Rows are points. Each copy is the shape, with its points in the same order, turned, moved and blurred by noise. Say if it was mirrored as well.

Shape (6 x 3)
[[ 1.2 -3.4  0.4]
 [ 4.4  1.2 -1.2]
 [-7.4  1.9  2.0]
 [ 3.3  0.5  0.0]
 [-4.0 -1.2 -1.5]
 [-0.4  1.3 -0.7]]
Copy 1 (6 x 3)
[[ 1.3 -2.6 -2.4]
 [ 1.7  3.3 -3.4]
 [-5.8 -1.5  5.1]
 [ 0.6  1.7 -3.2]
 [-0.2 -1.8  3.4]
 [-0.7  1.3  0.2]]
Copy 1 is: mirrored
Copy 2 (6 x 3)
[[ 4.8  0.9  2.5]
 [ 5.0 -2.2 -2.9]
 [-6.2 -1.2  2.3]
 [ 4.2 -1.9 -0.7]
 [-1.1  2.4  1.5]
 [ 0.8 -1.0 -1.1]]
Copy 2 is: mirrored

Shape (7 x 3)
[[ 2.9  1.0  1.7]
 [-5.7  0.1 -2.5]
 [-1.6 -2.4  0.2]
 [-5.4 -2.2 -2.7]
 [ 0.5  0.6  4.0]
 [ 1.1  0.5 -0.6]
 [ 3.6  2.8 -1.1]]
Copy 1 (7 x 3)
[[ 0.9 -3.5 -0.3]
 [-0.9  5.9 -2.5]
 [-1.4  1.8  0.9]
 [-2.6  5.7 -1.0]
 [ 2.9 -1.4  1.5]
 [-0.5 -1.5 -1.4]
 [ 0.0 -3.9 -3.4]]
Copy 1 is: only turned
Copy 2 (7 x 3)
[[-3.1  1.0 -0.6]
 [ 3.6  5.5  3.5]
 [ 2.0  2.4 -0.8]
 [ 4.9  6.1  1.6]
 [-1.5 -1.4  0.8]
 [-2.0  3.3  0.3]
 [-5.3  3.4  0.6]]
Copy 2 is: mirrored
Copy 3 (7 x 3)
[[ 0.4  3.8 -2.4]
 [-2.9 -4.0  3.5]
 [-2.4 -2.0 -1.9]
 [-4.4 -4.8  1.8]
 [ 2.7  0.8 -2.3]
 [-1.5  1.9 -0.7]
 [-1.1  5.2  0.1]]
Copy 3 is: only turned
Copy 4 (7 x 3)
[[ 1.9 -0.5 -2.5]
 [-2.9  1.6  5.5]
 [ 1.2 -0.9  2.9]
 [-1.8 -0.7  6.8]
 [ 3.5  0.9 -0.9]
 [-0.9 -0.6 -0.7]
 [-1.8 -1.0 -3.9]]
Copy 4 is: only turned

Shape (9 x 4)
[[-5.5  3.1 -4.5 -3.1]
 [ 2.1 -1.1  1.2  1.7]
 [ 2.1 -0.7 -8.2 -1.7]
 [-0.5 -4.6  1.4 -0.7]
 [ 2.0  2.2 -1.4 -0.1]
 [ 2.1  0.8  0.2 -0.9]
 [-1.1 -1.0 -1.8 -4.7]
 [ 0.1 -3.9 -1.9  1.6]
 [ 0.0 -2.9 -0.1  0.3]]
Copy 1 (9 x 4)
[[-8.5  1.7 -2.6 -2.4]
 [ 1.9 -1.0  0.9  2.4]
 [-3.1 -4.8  0.9 -6.2]
 [-2.5 -2.2  3.4  3.2]
 [ 0.9  0.1  0.6 -2.2]
 [-0.1  0.7  1.8 -0.4]
 [-5.2 -0.1  3.3 -1.3]
 [-1.5 -4.3  0.9  1.9]
 [-2.0 -2.5  1.4  1.7]]
Copy 1 is: only turned
Copy 2 (9 x 4)
[[ 5.0 -0.5 -2.6 -4.6]
 [-2.4 -0.9  1.5  3.1]
 [ 5.6 -1.4  6.2 -2.3]
 [-4.6 -0.6  1.7 -1.1]
 [ 2.2  0.0  0.8  2.8]
 [ 0.5  1.4  1.3  2.7]
 [ 0.4  2.4  1.0 -2.9]
 [-1.7 -3.0  3.2  0.0]
 [-2.2 -1.5  2.0  0.1]]
Copy 2 is: only turned
Copy 3 (9 x 4)
[[-1.9  5.8 -7.0  0.5]
 [ 0.7  0.4  2.6 -0.2]
 [ 3.8  7.9 -0.9  4.7]
 [ 2.1 -2.5 -0.1  1.8]
 [ 1.0  4.0  1.1 -1.9]
 [ 2.0  2.0  1.3 -2.1]
 [ 3.3  1.7 -4.4  0.0]
 [ 0.9  0.4  0.2  3.5]
 [ 1.3 -0.8 -0.1  1.8]]
Copy 3 is: only turned

Shape (11 x 6)
[[ 0.0 -2.3  4.2  1.8  4.1 -1.7]
 [ 2.9  0.2 -0.4  1.0 -3.0  0.1]
 [-3.1  1.0 -2.5  3.4  0.0  3.5]
 [-4.6 -0.9 -3.7 -4.3  4.0 -3.4]
 [ 3.8 -2.7 -3.0  3.0 -2.6 -2.4]
 [ 1.4  2.6 -2.6 -1.5 -1.9  3.6]
 [-3.0 -2.3 -2.3  4.0 -1.5  1.7]
 [ 4.1  1.9  0.9  1.3  4.5  3.9]
 [ 1.8  2.5  1.8  4.3  1.0 -3.1]
 [ 2.9  1.8  4.0 -1.5  1.2 -2.7]
 [ 2.5 -1.4  2.2  2.5  0.3  2.3]]
Copy 1 (11 x 6)
[[-5.9 -0.1  1.0  4.8  0.9 -0.3]
 [ 1.8 -0.6  2.9 -1.0  1.8  2.2]
 [ 0.6 -3.0 -4.6 -0.7  0.7  0.6]
 [ 1.2  0.1 -1.6  3.7 -5.7 -5.5]
 [ 2.2 -4.5  5.0  1.3  0.7  2.1]
 [ 4.6  2.5 -1.6 -1.7  1.1  1.9]
 [-0.4 -4.8 -1.6 -1.1 -1.3  1.7]
 [ 0.7  2.8 -2.4  4.1  4.8  2.9]
 [-1.7 -1.7  2.3  1.2  6.0 -2.1]
 [-2.0  3.9  3.3  1.8  2.4 -1.5]
 [-1.7 -0.2  0.1  1.7  2.1  4.0]]
Copy 1 is: mirrored
Copy 2 (11 x 6)
[[-0.9 -2.9 -1.6  4.8  1.4 -0.3]
 [-2.8  2.2 -1.3 -2.8 -3.1  1.4]
 [ 2.9  6.2  0.1  1.8 -1.3  1.0]
 [ 5.9 -2.1  0.3  1.2 -5.2 -6.3]
 [-4.4  2.1 -3.7  0.5 -6.0  0.4]
 [ 2.0  2.7 -1.3 -4.9 -2.3  1.0]
 [ 1.5  4.0  0.8  2.8 -5.2  2.9]
 [ 0.5  1.7 -5.5 -1.2  3.1  0.8]
 [-5.2  2.2 -0.1  1.4  0.7 -2.1]
 [-3.0 -2.4 -0.3 -1.0  1.3 -1.5]
 [-1.6  0.6 -2.7  0.5 -0.2  3.2]]
Copy 2 is: mirrored
Copy 3 (11 x 6)
[[-4.7 -3.8 -0.1 -1.8 -4.0 -0.6]
 [ 3.0  0.8  1.0  1.3 -2.8 -0.5]
 [-1.7  5.2  1.4 -2.4  0.0 -0.6]
 [-3.7 -0.2 -7.3  0.3  3.0  2.1]
 [ 4.6  0.9 -2.2 -0.8 -4.7 -2.5]
 [ 3.2  2.5  2.3  0.5  1.8  2.1]
 [-1.4  5.4 -1.0 -2.2 -3.2 -0.9]
 [ 0.5 -3.0  4.2 -4.6  0.7  0.8]
 [-0.9 -2.3  1.4  0.6 -1.8 -5.3]
 [-0.4 -5.2  1.1  2.8 -1.2 -0.1]
 [ 0.0 -0.6  2.9 -2.0 -4.0  0.7]]
Copy 3 is: mirrored

Shape (10 x 6)
[[ 3.3 -3.1  2.0  1.4 -1.9  4.1]
 [-1.5 -5.4 -0.4  2.8 -0.7 -0.9]
 [ 2.2 -0.2  1.9 -4.1 -1.4  1.7]
 [-2.5 -1.1 -2.4 -0.9  2.7 -3.8]
 [-4.6 -0.8 -1.9 -1.0  6.9  2.1]
 [ 0.4  2.9  3.4 -1.3 -2.1  1.5]
 [ 3.4 -2.1 -5.8  1.6 -1.2  1.9]
 [ 2.8 -0.5  1.6 -2.3  1.1  0.0]
 [ 3.9  1.1  3.8 -2.3  1.5  0.3]
 [-0.5 -2.2 -2.7  5.1 -3.4  0.4]]
Copy 1 (10 x 6)
[[ 2.9  0.7 -3.2 -5.2  1.3  1.6]
 [ 6.5 -0.1  0.4  0.5  2.8  0.7]
 [ 1.3  0.6 -0.4 -5.1 -3.4 -2.2]
 [ 2.4 -0.4  4.2  2.6 -0.1 -2.7]
 [-0.7  3.4  0.4  3.3  3.7 -5.8]
 [-0.1  0.1 -2.7 -2.1 -4.7  0.2]
 [ 1.6  3.2  4.0 -3.5  3.4  3.1]
 [ 0.5 -1.6  0.4 -3.6 -1.0 -1.9]
 [-1.3 -3.4 -1.1 -4.3 -1.7 -1.5]
 [ 4.6  2.0  0.6  0.2  2.3  5.2]]
Copy 1 is: only turned
Copy 2 (10 x 6)
[[-4.3 -4.1  3.4 -2.3 -0.1 -0.5]
 [-4.1  2.3  3.5  1.9  1.3 -2.2]
 [ 0.9 -3.0  1.1 -2.7  4.2  1.7]
 [-0.5  4.8 -1.9  2.7  3.1  0.1]
 [-2.9  7.1 -1.7 -1.9  0.8  4.6]
 [ 2.8 -2.8  1.3 -0.1 -0.2  2.2]
 [-4.1 -0.8 -2.4 -2.3  0.7 -5.1]
 [-1.5 -2.4 -1.0 -0.5  3.8  1.7]
 [-1.3 -3.5 -1.1  0.4  3.6  4.4]
 [-3.9  0.7  1.0  1.4 -3.0 -5.0]]
Copy 2 is: only turned

Shape (12 x 8)
[[ 0.7 -0.7  1.8  1.7  0.6 -2.2 -1.0 -2.8]
 [-3.1  3.1 -0.3 -1.6 -0.3 -1.0  0.2 -2.3]
 [-6.1  3.2  2.1  0.1 -6.9  3.1  1.3  0.8]
 [-2.0 -1.6  0.3  0.6  3.6 -2.2 -1.0 -0.2]
 [-4.1  0.8  1.8  1.6 -7.7 -0.9  6.2 -2.5]
 [ 0.7  0.3 -4.8  3.1  0.6 -2.2 -1.1 -2.4]
 [ 3.6 -3.0  0.9 -2.0 -2.1  0.4  0.8  0.4]
 [ 3.2 -7.1  2.2  1.2  3.8 -0.6  3.3  0.1]
 [ 2.9  3.5 -0.4  3.1  3.7 -1.6 -1.2 -2.7]
 [-0.9  1.9  0.7 -1.7  3.4  2.1  2.0 -2.4]
 [ 0.9  3.9 -1.6 -0.8  1.5  7.7 -0.8 -0.4]
 [ 1.9  2.6 -0.1 -0.2  2.3 -2.2 -0.1  3.0]]
Copy 1 (12 x 8)
[[ 0.0  1.4 -0.2  1.1 -3.5 -1.6  2.2 -1.3]
 [ 1.3 -1.4 -1.0 -3.9 -1.8 -1.2 -0.1 -2.6]
 [-5.3 -4.3 -2.3 -4.5  0.6  3.3 -0.6 -6.5]
 [ 2.0  3.6  0.2 -0.3 -2.2  0.1 -1.0 -0.6]
 [-7.3 -5.7  1.9 -2.4 -1.8 -0.9 -1.9 -4.8]
 [-1.0  1.7 -3.2 -1.5 -2.2 -2.5 -0.8  3.9]
 [-2.1  1.7  0.0  2.7  2.6 -2.9  2.2 -2.8]
 [ 0.1  3.8  3.5  7.4  0.2 -2.0 -1.9 -0.9]
 [ 2.4 -0.3 -1.0  0.3 -3.2 -1.2  2.9  3.9]
 [ 4.4 -2.4 -0.3 -0.2  0.3 -0.8 -0.6 -1.9]
 [ 2.7 -4.0 -5.2  0.2  4.8  1.8  1.3  0.4]
 [ 1.1  2.4  2.0 -2.4  0.9 -0.3  3.5  1.5]]
Copy 1 is: mirrored
Copy 2 (12 x 8)
[[-0.8 -1.8  1.7  1.7 -1.4 -2.1  0.6 -0.6]
 [ 2.0 -1.2  2.5 -1.2 -0.9  2.4  3.5  0.0]
 [ 6.0 -0.3 -1.5  0.3  5.8  5.1  2.2 -0.6]
 [-0.7 -0.1  0.0 -2.0 -4.4 -0.6 -0.2 -1.1]
 [ 8.1 -0.3 -0.1  3.8  3.2  0.8  1.6  4.2]
 [-1.3  3.5  2.4  1.0 -2.7 -2.3  4.4 -0.2]
 [ 1.1  0.1  2.6 -2.6  3.2 -4.9 -1.2  0.2]
 [ 1.9  0.7  1.4 -1.0 -3.6 -7.3 -5.5 -1.4]
 [-3.1  0.6  5.8  2.6 -3.1 -0.3  1.4 -2.6]
 [ 3.3 -1.2  5.2 -2.1 -2.5  0.7  0.8 -3.3]
 [ 2.3  2.2  5.8 -2.3  2.5  1.4  2.3 -8.0]
 [-2.7  2.2  4.5 -1.9 -0.8  1.3 -2.2 -0.1]]
Copy 2 is: mirrored
Copy 3 (12 x 8)
[[ 2.8 -0.9 -0.6 -0.4 -2.2  2.2 -0.4 -1.6]
 [-1.2  2.9  0.6  0.7 -1.4  0.1 -0.2 -4.7]
 [-1.5  3.6  4.1  4.3 -6.7 -4.7  1.5 -4.6]
 [-0.1 -0.9 -3.7 -1.1 -2.9  1.6  0.4 -1.5]
 [-1.3 -2.1  8.6  5.1 -4.5 -0.6  3.9 -5.0]
 [-0.6 -2.5 -1.4  2.6 -0.7  2.4 -4.8 -2.2]
 [ 0.2  0.4  3.4 -0.8 -1.4  1.0 -0.1  4.8]
 [ 1.3 -5.5 -1.3 -3.7 -2.2  2.0  2.8  4.8]
 [ 3.0 -1.0 -3.5  1.5  3.8  1.1 -1.2 -1.0]
 [-1.4  0.0 -0.4 -2.8  1.5 -1.5  0.8 -2.5]
 [-1.8  3.0  0.2 -1.3  2.1 -6.9 -3.4 -0.6]
 [-0.9  2.4 -3.2  3.2  0.9  0.7  0.4  1.0]]
Copy 3 is: only turned
